Every row gives one point. The window is the flat piece filled in between its corners: a triangle in 3 columns, a solid with four corners in 4, and so on. A path goes straight from each point to the next, and from the last back to the first. List the points from which the path goes on through the window.

Window (3 x 3)
[[ 0.09  0.16  0.03]
 [-0.31 -0.38 -0.41]
 [-0.08  0.35  0.33]]
Path:
(1): [-0.37  0.39 -0.11]
(2): [-0.35 -0.20 -0.41]
(3): [-0.07 -0.42 -0.30]
(4): [-0.27 -0.25  0.18]
(5): [-0.28  0.23 -0.33]
(6): [-0.06  0.31 -0.24]
(7): [-0.11 -0.09  0.53]
(8): [-0.21 -0.22 -0.02]
Through the window after points: 6

Window (4 x 4)
[[ 0.26 -0.43  0.08  0.04]
 [-0.02  0.05  0.49  0.09]
 [ 0.51  0.33  0.08 -0.48]
 [-0.34 -0.40  0.22  0.15]]
Path:
(1): [-0.20 -0.35  0.45 -0.19]
(2): [ 0.21 -0.45  0.09 -0.28]
(3): [ 0.16 -0.16 -0.07  0.06]
(4): [-0.06  0.04  0.22  0.52]
(5): [ 0.11 -0.63  0.33 -0.21]
(6): [ 0.24 -0.14  0.37 -0.27]
(7): [ 0.17  0.13 -0.20  0.12]
(8): [ 0.20 -0.25 -0.01  0.13]
(9): [ 0.37 -0.31  0.24 -0.28]
(10): [ 0.06 -0.22  0.40 -0.25]
(11): [0.11 0.00 0.23 0.17]
(12): [ 0.27  0.31 -0.08 -0.03]
(13): [ 0.52  0.02  0.17 -0.59]
(14): [ 0.33  0.19  0.22 -0.50]
(15): [ 0.51  0.29 -0.03 -0.24]
(16): [ 0.16 -0.17 -0.13  0.07]
Through the window after points: 6, 8, 10, 14

Window (6 x 6)
[[ 0.04  0.30  0.16 -0.18 -0.42 -0.63]
 [ 0.26 -0.09  0.16  0.44  0.46  0.13]
 [-0.11  0.31 -0.17  0.11  0.09 -0.15]
 [ 0.01 -0.04  0.48  0.47  0.86  0.03]
 [ 0.08 -0.09 -0.02 -0.05  0.35 -0.20]
 [-0.23 -0.06  0.06  0.11 -0.10 -0.24]]
Path:
(1): [ 0.15  0.22  0.37 -0.07 -0.20 -0.08]
(2): [ 0.02 -0.13  0.20  0.17  0.20 -0.72]
(3): [ 0.00  0.08  0.12  0.06 -0.07 -0.56]
(4): [ 0.11  0.35  0.11 -0.36 -0.23 -0.21]
(5): [-0.02  0.41  0.11 -0.43 -0.28 -0.28]
(6): [ 0.10  0.07  0.19  0.25 -0.28 -0.80]
(7): [ 0.09 -0.08  0.14  0.28  0.33 -0.29]
(8): [ 0.14  0.06  0.11 -0.04  0.64  0.49]
(9): [ 0.06 -0.08  0.20  0.12  0.31  0.09]
(10): [ 0.04 -0.03 -0.02  0.53  0.53 -0.17]
(11): [-0.01 -0.03  0.17  0.48  0.57 -0.38]
(12): [0.20 0.01 0.21 0.23 0.30 0.13]
(13): [-0.08  0.33  0.26  0.05  0.20  0.04]
(14): [ 0.09  0.01 -0.46  0.32  0.32 -0.34]
(15): [ 0.15 -0.06  0.06  0.63  0.09 -0.37]
(16): [-0.15  0.11  0.11 -0.22  0.21  0.11]
Through the window after points: 3, 5, 7, 11, 15

Window (9 x 9)
[[-0.42 -0.26 -0.11 -0.19  0.40 -0.06  0.21 -0.34  0.38]
 [-0.40  0.23 -0.10  0.18 -0.31  0.07  0.30  0.12  0.38]
 [-0.06 -0.32 -0.02 -0.25 -0.92 -0.20 -0.44  0.30 -0.29]
 [ 0.16  0.01 -0.49 -0.16  0.02 -0.55  0.37 -0.02 -0.29]
 [-0.19 -0.08  0.20 -0.10  0.20  0.62  0.14 -0.09  0.27]
 [ 0.47 -0.10 -0.21 -0.25 -0.87 -0.54 -0.22 -0.11 -0.07]
 [-0.36  0.03 -0.44 -0.02  0.33  0.43 -0.03 -0.14  0.40]
 [-0.10  0.15  0.13 -0.28 -0.21 -0.07 -0.33  0.27  0.23]
 [-0.08 -0.19 -0.16  0.33  0.40 -0.08  0.07 -0.09  0.24]]
Path:
(1): [-0.50  0.27 -0.09  0.25 -0.17 -0.10  0.04 -0.30  0.21]
(2): [-0.45  0.16  0.00  0.12  0.59  0.15 -0.13 -0.39  0.07]
(3): [ 0.14 -0.16 -0.31 -0.18 -0.12 -0.03  0.43  0.13  0.30]
(4): [-0.04 -0.04 -0.25 -0.14  0.11 -0.01  0.14  0.15  0.30]
(5): [-0.15  0.04  0.11  0.21 -0.02 -0.12 -0.25 -0.58 -0.05]
(6): [-0.31  0.15  0.08  0.03 -0.20 -0.08  0.15 -0.31 -0.04]
(7): [ 0.21 -0.49 -0.10 -0.29 -0.05  0.43 -0.30  0.47  0.34]
(8): [ 0.33 -0.39 -0.24 -0.31  0.14 -0.09 -0.14  0.34  0.20]
Through the window after points: 6
